Every row gives one point. Each copy is the shape, with its points in the same order, turned, moved and blurred by noise. Some copies are also mirrored. Which?
In the rows, zero is written as 128.

Shape, 9 rows:
[[142 128 116]
 [120 163 104]
 [129 172  73]
 [142 102 172]
 [ 93 161  73]
 [ 76 147 182]
 [120 126 160]
 [124 142 131]
 [ 90  67  85]]
Copy 1:
[[152 119 116]
 [171 156 114]
 [199 152  92]
 [105 106 156]
 [171 174  77]
 [102 186 163]
 [119 138 149]
 [147 142 130]
 [ 96 126  51]]
Copy 1 is: only turned
Copy 2, 9 rows:
[[140 128 149]
 [151 170 157]
 [147 181 187]
 [147  90 104]
 [126 200 167]
 [154 158  59]
 [147 123 105]
 [146 147 134]
 [ 59 140 149]]
Copy 2 is: mirrored

Shape:
[[152 135 106 149 140 111]
 [ 92 152 128 127  61  91]
 [108 161 156 156 106  60]
 [157 102 139 156 111 121]
 [ 88  98 137  60 105  95]
 [130 116 194 104 186 183]
 [144 140 162  80 141 154]
 [ 38 124 101 107  73  89]
 [153 111 134 131 120 141]]
Copy 1 (9 x 6):
[[122 140  93 164 129 106]
 [113  62 147 154 149 154]
 [119 109 149 196 166 157]
 [156 113 119 162 102  97]
 [116 122 202 109 102 151]
 [217 202 136 114 113 144]
 [168 160 148 103 142 120]
 [ 86  61 161 123 107 195]
 [159 128 128 135 117  98]]
Copy 1 is: mirrored
Copy 2 (9 x 6):
[[162 125  85 115 143 137]
 [158 136 121 132  44 136]
 [165  85  97 127  70  94]
 [137 136  74 154 133 128]
 [ 89 164  87  79  56 129]
 [ 62 116 127 101 188  89]
 [107 162 128  89 144  96]
 [118 129 109 109  23 177]
 [122 147  94 133 150 134]]
Copy 2 is: mirrored

Shape, 12 rows:
[[106 139 129 165  84 143 123 150 114]
 [119 176 134 109  73 142  92 169 142]
 [129 157 142 120 124 155  78 119 157]
 [124 110 114 118 122 129 242  86 115]
 [ 73  95 122 110 157 101 149  90 112]
 [114  22 180 186 140  79 196 122 135]
 [148 130 107 117  80 141  66 173 183]
 [161 119 147 110  64 106  94 146 115]
 [146 157  81 139 117 130  74 159 123]
 [147 162 138 124 169 147  87 129 119]
 [108  64 127 113 143 174 170  87  92]
 [128 142 130  87 134 151  99 189 127]]
Copy 1, 12 rows:
[[158 154 137 151 109 155 172 135 127]
 [157 202 125 137 121 142 128 179 137]
 [180 146 110 124 137 148  97 158 152]
 [105 125  92 131 130  86 163  39  93]
 [ 96  71  91 124 134 126 146 124 105]
 [148  42 142 125 180  73 240  96 104]
 [183 181 174 101 142 142 105 182 116]
 [191 162 128 151 114  99 142 182  85]
 [158 153 171 159 109 154  95 164 115]
 [158 123 115 185 148 144  81 144 151]
 [137  95  72 135 165 155 157  81  65]
 [131 174 131 160 180 141 111 176 119]]
Copy 1 is: mirrored
Copy 2:
[[137 100 112 140 111 105 115 110 177]
 [157  95 119 160  76 124  82 166 172]
 [182  94 125 171 120 139  98 149 119]
 [141 200 149  61 157 144 108  82 154]
 [126 172 187 159 164 124 128  96 130]
 [121 169 138  98 193 111 239 107 161]
 [150  58 122 153 130 141  92 203 167]
 [118  85 147 116  83 119 131 172 137]
 [116  79 107 158 132 103  67 160 133]
 [146 122  98 178 125 129  95 140  84]
 [116 145 152 120 156 188 134  60 128]
 [115 126 104 182 105 160  92 169 148]]
Copy 2 is: only turned
Copy 3, 12 rows:
[[127 122 112  99 102 179 105 118  91]
 [150 144 106 109  67 134 113  75  80]
 [151 148 124 131 132 111 138  82  78]
 [103 107  77  98 144 206 216 149 164]
 [131 115 158  92 141 140 179 141 170]
 [ 93 114 190 163 131 220 167 215 150]
 [134 186 103 154  91 129  82  85  99]
 [137 104 123 171  80 163  93  91 126]
 [132 139  89 117 113 102  72 112  94]
 [137 112 115 129 142  79 134 120  78]
 [176 111 117 116 186 190 173 153 155]
 [180 148  91 135  89 108 124 133  89]]
Copy 3 is: only turned

Shape (15 x 12):
[[159  79 144 118  81 154 147 115 135 103 111 115]
 [145 114 133 101 109 151 142 181 153 170 105 175]
 [ 87 123 129  89 121 163 122 122 165  78 153 101]
 [180 130  80 146 170 162  96  85 163  78  90 114]
 [ 87  69  73  72 127 126 102 178  85  95 115  88]
 [166 175  72 134  73  76  88  73 125 170 125  86]
 [126 143 128  84 111 164 121 113 122  87  94  67]
 [122 163 135 100 100 136 113 192  92 139 148 169]
 [180 176 111 127 114 105 107 127  86 177 175 175]
 [190  86 178 141 180  72  97 147 146 140 144 111]
 [150 128 125 105 158 140 174 164 150  86 133 143]
 [128  68 105 155 168 143  92 158 133 133 165  98]
 [ 90 124 146 120 146 113 118  70  74 188 135 147]
 [170 123 123 144 156 160 169 171 165 129  75  73]
 [108 126  90 161  97  93  91  81  83 114  83 121]]
Copy 1, 15 rows:
[[160  94 133 146  92 145 166  93 102 147 132  97]
 [ 86 110 136 132 112 177 131 124  74 150 162 161]
 [117 106 182 129 109 123 121  60 128  86 108  98]
 [184 161 104 163 111 137 125 121  99  36 129 108]
 [100  69 127 169 113 119 156  46  73  95  43 166]
 [171 100  41 109  93  89  46 120 129 131 111 145]
 [141 102 129 147 123 104 107  65  70 107 104  73]
 [ 93 126 151 122 143 111 114  68  83 162 150 195]
 [134 136  72  82 134 104 108  92 116 145 174 209]
 [119  76 107 125 122  69 193 172 121  87 169 154]
 [ 93 127 137 175 127 140 158  73 121  97 173 128]
 [103 128 129 117  71  96 190 117 104  75  93 167]
 [111 115  84  49 178 123 148 111 126 143  88 137]
 [ 82 143 101 189  79 118 147 130  67 100 153  83]
 [179 132  80 143 147 106 114 117 126 140  49 144]]
Copy 1 is: mirrored
Copy 2 (15 x 12):
[[151  63 128 124 135 143 117 125 143 134 168 139]
 [110 133  94 129  78 143 160 115 107 149 149 164]
 [ 85  76 168 112 151 109 160 147 154  89 120 125]
 [135 132 201 134 187 103  84 108 134 157 104 163]
 [102  74  93  99 173 135 161 202 133 175  70 110]
 [160 147 181  75 118 147  79 128  74 130 114  40]
 [ 81  59 165 103 152 131 106 115 154 151 118 102]
 [ 78 143 127 136  83 196 167 165 135 146 132 110]
 [146 205 161 100  89 203 141 144 125 138 139  96]
 [180 168 140 148 132  77 177 133 168 190 170  91]
 [117 125 124 147 121 130 149 115 190 124 104 154]
 [155 131 142 134 198 121 208 147 119 156 119 119]
 [ 93 183 114  52 169 152 139 139 132 125 190  84]
 [128  97 117 163 147 111 140  42 139 170 103 135]
 [119 141 132 115 185 150  63 174  96 137 141  73]]
Copy 2 is: mirrored

Shape (15 x 12):
[[156 160 149 162 114 104 167 116  85 129  85 113]
 [134 109  72 127 112 118 154  99 155 153 130 137]
 [120 185  80 135  69  95  99 158 149 132 118 172]
 [ 94 129 152 151 101 132 161 111 163 224 160 159]
 [133 105 111 183 122 119 116  86  83 122 131  78]
 [127 140 114 125 102 154 137 125 153 128 119 174]
 [118  89 125  89 163  99 111 127 115 117  79 175]
 [ 70 123  70 181  69  92 225 131 134 158 116 139]
 [139 188 124  61 200 145 124 127 124  87 117  95]
 [ 87 123 147  79 105 106 110 163  91 100 117 122]
 [108 171 119 168 130 148  91 169 172 140 146 123]
 [215 109 102 165  91 144 133 128 162 118 142 163]
 [155 134 168 114  63  95 142 143 214 102 137  62]
 [125  89 102 158  64 144 105  99 174 113 104 124]
 [121 111 123 176 102  67 150  72 112  92 148 145]]
Copy 1:
[[173  96 144 165 147 152 135 165 115 127 114  94]
 [ 84 124 142 128 109 141 133 110 166  99  87 117]
 [ 76 119  97 129 166 153 227 114 122 134 102 109]
 [107 134 146  83 164 128 142 141 127  48  35 150]
 [151 174 144 166 132 208 109 131 152 106 115 107]
 [ 83 118 105 105 154 128 136 125 128 125 108 133]
 [150 119 143  67 106 140 146  76 142 170 120 117]
 [108 131 115 147 151 105 141 122 164  67  34  25]
 [145 124 102 116  49 138 164 145  95 117 200 147]
 [156 178 104 107 104 136 168 128  93 176  99 109]
 [120 151  70 131 164 153 180 105 113  76 127 160]
 [ 69 121 145 177 181 126 120 112 168 144 121 170]
 [132 146  70 198 102 114 169 160 160 135  55 197]
 [ 90 138  80 143 148 180 108 106 172 144  70 143]
 [141 167 145 130 153 156 142 166 209 133 100  92]]
Copy 1 is: mirrored
Copy 2 (15 x 12):
[[193 164  98 133 152 145 121 167 169 146 135 160]
 [120 162 148  90 131 100 147 170 150 103 161  96]
 [110 173 116 128 156 167 215 163 101 114 175 134]
 [ 84 155 140 118 183  55 148 149 146 105 110 176]
 [196 203 117  84 154 115  89 129 124 137 146 117]
 [101 154 125 115 112 118 170 138 143 145 164 139]
 [109 119 100 163 127 148  96 139 130 130 178  75]
 [132 172 157  91 189  77 161 249 133 178 145 130]
 [142 113  81  94  47 195 107 144 116 114 100 117]
 [113 139  81 121 169 183 130 122 120 171 113  92]
 [130 154 154 116 122 136 175 121  62 118 123 169]
 [177 159 150 109 114  99 196  98 164 119 189 118]
 [152 175 186 128 134 171 195 114 172 130  51  97]
 [120 215 181 109 137 130 150 110 148 155 169 105]
 [172 220  94 140 149  80 145 160 133 147 136  81]]
Copy 2 is: mirrored
Copy 3:
[[158 107 159  73 113 122 163 171  94 162 111 113]
 [142 135 115  62 137 138 127 114 147 117 168 167]
 [169  85 126 104 164 126  76 104 132 190 118 188]
 [104  84  51  81 146  94 119 162 120  87 128 169]
 [109 155 181  81 168  98 175 137 128 139 142 116]
 [133  85 117 107 111 135 105 126 160 144 148 154]
 [157 123 120 146 144 193 120 125 116 137 181  92]
 [216  90 126  27 161  73 112 152 140  89 156 157]
 [123 175 143 139  44 130 102  99  78 184 163 111]
 [174 104 138 177 136 108 144  98  93 147 153 117]
 [106 130 140 130 135  93  61 130 133 139  97 167]
 [113 103 151  67 118 178 140 100 185 129  90 166]
 [130  97 186 123  92 128 147  99  71  89 112 236]
 [118  99 179 110 158 137 137 133 174 118 167 195]
 [125  78 175  45 173 125 147 103 104 122 158 111]]
Copy 3 is: only turned

Shape (15 x 12):
[[167 131  92  93 126 134  87 106  87 143 175 136]
 [130 162 121 111 132 164 157 116 106 161  95 121]
 [ 71 117  66 120 162 167 141 201 163 144 140  99]
 [118 165  94  83 154 156 139 153 105 155 103 175]
 [129 126 142 135 111  97 145 158 106 178 139 136]
 [154 201 139 154 124  72  91 106 103 154 105  77]
 [109 148 156  86  90 157 158 152 157 134 171 156]
 [130 158  86 113 141  63 133 118 133 123 139 100]
 [136 113 130 186 131 149  75  98  71 162 128 134]
 [ 84 133 163 128 182 121 117 195  82 126 166 112]
 [119 154 132 123  94  92 161 138 111  57 135 137]
 [110 203 115 152 156 143 180 142  97  72 175 154]
 [158  95 152 150 172  71  91 130 169 139 154  72]
 [ 95 118  58  95 166 111  89 162 144 130 142 174]
 [158 109 148 118  79 166 154 210 170 167 114 136]]
Copy 1 (15 x 12):
[[ 98 146  54 135 183  69 155 129 104 126 139 121]
 [115 113 124 128 155 151 153 112  90 138  88 116]
 [189 128 156 151 175  95 127 185 132  80  56 120]
 [156 170 111 145 173 127 149 113  75 149  73 110]
 [134 138 109 172 114 125 157 132 108 108 141  74]
 [ 60 142  73 137 143 190 133 128 170 115 139  95]
 [159 142 127 127 100  64 155  82 123 116  89 102]
 [ 75 184 110 120 138 125 150 172 137  95 109 109]
 [107 100  82 179 188 135 108 102  93  96 176 128]
 [173 139 105 122 159 115  79 144 113  79 121  36]
 [119 189 158  76 122 109 132 112 127 110 158 106]
 [118 182 166  84 192 112 139  70 113  72 108  64]
 [ 58 124 108 177 120  86  73 185 157  96 131  82]
 [157 211 105 172 177  80 113 163 105 101  91 140]
 [177 101 161 184 109  83 160 127 148 170 116  99]]
Copy 1 is: mirrored
Copy 2 (15 x 12):
[[138  57 121  87 142  88  95 169  79 145 164 159]
 [160 148 102  78 191 127 135 139  89 132 139 144]
 [ 41 159 159 133 209 149 106 144 100 135 149 171]
 [108 135  70  80 185 117 130 138  82 117 159 195]
 [132 108 124 114 132 144 162 142 111 162 109 181]
 [228  86 141 143 147 138 117  92  88 119 126 163]
 [102 153 150  81 121 108 184 164 111 119 175 167]
 [132  69 145 114 161 124 113  87 132 109 141 156]
 [166  90  96 152 147 125 125 156  43 195 143 121]
 [ 95 108 148 170 176  89 171 146  56 119  95 188]
 [116  83 123 123 131 132 181 130 116  58 146 121]
 [115  78 124 127 215 118 213 140  88  82 188 149]
 [150  94 172 191 136  79 103 120 154 164 116 149]
 [ 50  95  94 132 150 109  90 116  98 134 177 191]
 [118 185 129 114 126 162 145 213 147 142 133 177]]
Copy 2 is: mirrored
